Each row of a before or after table is a point. One or more steps were done to the points. Then noise was added and the rows were shuffled. The steps act on columns, c1 being the first. Name the steps. A step turns or swaps two columns, mirrors them in a line or flattens them onto one, adds a multiple of one to another, or multiplies or shifts one. Angles are multiples of 10 degrees, from the lower column toward the higher: turns from -170 to 170, lines from 10 to 170 but not 90. Use the fewest steps. Two steps may share a column if one is a turn and the other turns, adds or multiplies; they go together, in the order done. Otherwise the lowest column goes first.

Before:
14 29
-1 -20
3 -27
4 -22
-2 -14
-2 7
19 -7
12 5
20 -1
After (9 x 2):
-3 -3
60 0
37 -3
-6 5
13 -3
-8 0
8 1
41 2
58 1
Steps: multiply c1 by 3; multiply c2 by 0

Before (8 x 6):
2 -43 19 24 -2 8
-31 -15 13 24 -10 0
-6 -18 -18 7 12 21
25 -11 -14 19 24 0
7 -23 8 -11 5 -21
-37 -13 -8 -14 -14 13
15 0 4 -5 4 -4
-4 -9 -22 -5 -11 2
After:
13 -2 -3 -9 -2 -2
-18 -5 27 62 -1 -13
-37 10 11 -35 1 -11
-19 19 -14 16 20 -20
12 -25 2 -23 2 -20
14 -1 -21 48 14 -10
-13 -1 -18 -10 -3 -10
9 1 18 61 -6 -45
Steps: turn c1 and c3 by -30 degrees; add -0.5 times c1 to c5; mirror c2 and c6 in the line at 40 degrees; multiply c4 by 2.5

Before:
2 20 7 -11 -2 -1 5 -2 -5
-4 -2 6 -7 7 -2 2 5 -4
6 2 4 -5 -4 13 1 -1 -6
4 0 3 -5 -3 -2 7 5 0
-20 -2 1 -7 -5 23 5 11 -5
-3 5 -3 -1 1 2 6 -4 -3
-1 -3 6 0 -4 7 -3 -2 16
2 5 7 1 -3 -4 0 1 -3
4 6 1 -3 -7 2 -1 -1 -4
-6 10 -13 -1 12 5 1 3 6
4 -3 5 -2 -6 -3 4 2 -5
-4 4 4 -1 6 2 6 -1 9
5 1 7 2 -7 13 2 5 -5
After, 13 rows:
-2 -9 -6 -2 -3 -6 -1 -2 -8
-7 30 10 -4 7 12 -8 -2 9
-13 13 -6 1 4 6 -5 -1 14
4 5 -4 2 -10 8 2 -5 -10
1 4 -6 -5 -13 5 0 2 -7
2 15 -6 -1 0 -5 3 2 -5
-28 -6 -3 -10 -18 15 -3 -8 -7
6 18 0 2 -7 -3 0 -3 -5
-7 -5 -6 -3 7 4 1 -9 -5
-12 15 -1 4 0 3 -6 0 -5
-5 59 -10 3 -2 -3 -1 -11 -8
3 -10 -4 2 -8 3 5 1 27
-6 0 -6 -4 -1 -4 -4 -6 0
Steps: add -1.5 times c7 to c1; turn c3 and c7 by 150 degrees; multiply c2 by 3; turn c4 and c8 by 100 degrees; turn c5 and c6 by 40 degrees; multiply c9 by 1.6

Before, 14 rows:
-13 -33 -20 18 -16 -20 14 -28 -12 -19 22 4
-24 -2 -33 -16 3 -4 0 -15 -3 9 -9 27
-18 -6 16 -2 0 7 0 -18 -7 -7 2 -19
-18 8 15 -7 -21 -24 21 -15 27 18 -10 10
4 -19 -11 14 -23 -24 13 -19 10 14 -9 -6
15 -30 -22 -20 -20 -23 -6 6 9 23 4 -19
15 -9 2 -22 -14 0 -2 -19 -10 -16 -9 24
7 5 -25 3 -31 -1 6 0 -19 -10 8 -12
17 -1 -24 -26 9 17 2 2 -4 0 13 -2
20 -10 7 -16 -34 23 7 21 8 7 -12 -13
7 13 -8 -8 -17 5 -5 -1 -4 24 15 26
-2 -8 -15 -23 -20 9 -2 21 3 0 5 -19
-13 10 13 20 0 -2 -4 11 22 -21 -13 22
-13 1 3 -13 10 7 8 23 -17 -18 -15 18
After:
-6 -20 1 0 1 -17 11 -19 7 -17 23 3
-14 -5 -8 17 1 23 7 19 23 -3 -7 21
24 -8 4 22 0 3 0 -15 -22 14 -3 15
11 8 -21 16 0 -16 22 -14 61 -8 14 -18
20 10 -3 -10 3 0 -3 11 23 24 18 -15
-1 -3 21 14 -1 5 2 5 -32 -13 -36 18
25 16 -5 0 -2 -4 -6 0 7 -26 -18 8
4 -34 27 -21 1 -30 14 -27 -53 7 -1 -12
19 2 5 13 -2 14 8 23 -25 16 1 -13
-10 7 25 -7 0 -4 5 -2 -60 -5 -3 6
-17 -8 -11 -1 3 6 -2 -19 10 16 -5 -19
-22 -9 14 17 0 5 -1 20 -17 -8 -20 -3
-19 -32 6 23 -2 -21 -4 5 -1 -30 -2 12
28 -2 26 19 -1 5 2 -13 -39 -25 -4 -25
Steps: swap c1 and c12; turn c3 and c10 by 150 degrees; add -1.5 times c3 to c9; turn c6 and c11 by 30 degrees; turn c4 and c11 by 150 degrees; multiply c5 by 0

Before:
6 -4 2 3 -6 -5 4 -4 -5 -3 3 12 8 1 4 3 -4 7
-2 -2 1 -10 -3 14 13 3 -1 -15 1 0 5 -3 0 -9 2 5
-1 2 8 7 -4 -4 6 1 -6 1 3 -6 5 6 -6 13 -2 -12
7 -7 2 -3 25 13 -2 5 -11 3 9 7 8 0 1 -14 -6 0
2 4 5 3 -3 -1 3 -9 3 -1 5 -7 -3 10 -5 1 15 7
-16 -3 1 -1 -14 7 1 -3 7 -4 -10 1 -3 5 20 4 -14 4
-13 0 6 -5 -4 -4 -3 -20 11 -3 -8 -6 9 7 1 10 2 14
7 -16 5 9 -8 13 2 0 -9 12 5 -4 11 0 -2 -11 3 -6
After:
-1 -8 8 6 -5 0 6 1 -5 -1 -6 3 4 7 -7 24 5 -13
-3 7 0 -10 -5 -12 13 3 -1 16 13 1 5 -4 0 -19 -2 4
-16 -6 1 -3 -14 3 1 -3 7 4 14 -10 -2 6 20 -3 10 4
6 -5 2 2 -6 2 3 -4 -3 4 -6 -11 9 1 4 -5 -5 8
1 2 4 5 -3 -4 2 -8 4 1 -4 15 -2 10 -5 13 -6 8
7 9 2 -3 26 -17 -1 5 -11 -3 8 -10 8 -1 0 -40 0 0
-13 -9 6 -5 -3 10 -3 -20 12 3 1 5 8 5 0 15 2 14
6 1 6 9 -8 -15 2 0 -9 -13 11 6 11 0 -2 -57 1 -7
Steps: turn c2 and c16 by 60 degrees; multiply c16 by 3; multiply c6 by 1.3; turn c6 and c11 by 130 degrees; multiply c10 by -1; turn c12 and c17 by -140 degrees
